Every row gives one point. Two turns around zero, p and q, are shown by what they do to some points. Where does a point land after both, in the order given? Backwards means that the second turn is done in reverse. Each puzzle has new turns, and all numbers are rounded.

Turn p:
[ -4  -8 -19] => [ -1  -1 -21]
[-17  31  11] => [-17  28  17]
[13 -4 33] => [  7 -15  32]
[-11 -11  -9] => [-10  -7 -14]
[ 18  -7 -15] => [ 20  -4 -14]
Turn q:
[19 -4 26] => [25 -2 21]
[-14 -15 -14] => [-12 -16 -15]
[ -5   8 -18] => [-11   9 -15]
[-22  24  28] => [-21  10  36]
[  9 -17 -15] => [ 10 -10 -20]
[13  4 -6] => [10  9 -7]
Where do these land?
q, then p: [-11  -3  -5] => [-10  -3  -7]
p, then q: [  1  19 -12] => [-4 22  0]
q, then p: [ 24 -48  13] => [ 37 -40  -9]
p, then q: [ -5  22 -14] => [-10  24   0]
q, then p: [-9  7  0] => [-11   3   2]
q, then p backwards: [ 0  4 17] => [ 5  6 16]

Turn p:
[ -3   7 -15  12   6   6] => [ -4   1 -18  11   6  -3]
[ 0  8 -4 -5 -9 11] => [ -4   6  -7   2 -10  10]
[-13  -1  12  -3   7   8] => [-18  -4   7  -4   5   5]
[-11  -4  -9   7 -12   4] => [ -7  -7 -12   1 -12  -7]
[ 3 -7  7 14 -2  7] => [ -1 -13   4  13  -2   1]
[ -4   9   6  15   1 -39] => [  7  13  15   5   4 -37]
[ 4  9 19  7  0 -6] => [-2  7 19 11  0 -3]
[ 23 -22 -16 -48  10   8] => [ 28  -4  -9 -40  10  34]
Turn q:
[  3  -1  -1 -23   9   0] => [  4  -9   7 -17  12   6]
[ -4  -6  14  14 -20  -2] => [  0   3   3   9 -27  -5]
[ -9 -13   7   1  13  22] => [-13 -11   3   7   0  25]
[  5  34   1  -1  -9 -18] => [  1  21  11  -6   8 -30]
[ -1 -12 -21  -9   3  18] => [ -8  -7 -21 -12   6  17]
[ -7 -29  -5   4  20 -20] => [ 18 -32  -9  16   7   1]
[14  2 10 12 -6  9] => [  4  17   4   7 -10   9]
[ -1  27  -5   2 -10 -10] => [ -6  17   3  -4   4 -24]
Where do these land?
q, then p backwards: [ 9 -7  9  8 -2 -2] => [13  4  2  2 -9  1]
p, then q: [  2 -12   1 -17  14  15] => [-9 -9  1 -9  7 24]
q, then p: [-9  6 -6 11  5 15] => [-18  -1 -11   4   3  -7]
p, then q: [ -7 -13 -10   5   1 -11] => [ 15 -12  -6  -5   3  -6]
q, then p backwards: [ 13  -3 -14 -10  14  10] => [  7  -1 -10 -14  19   9]
q, then p: [-31  43  13  11  -6  -7] => [-25  14  25  -4   2 -42]
p, then q: [ 16  -6   7 -18 -23   5] => [  0  17   5 -19 -20  13]
p, then q backwards: [  8  -6   0  10  -3 -26] => [  4   6   6  -1  -4 -28]
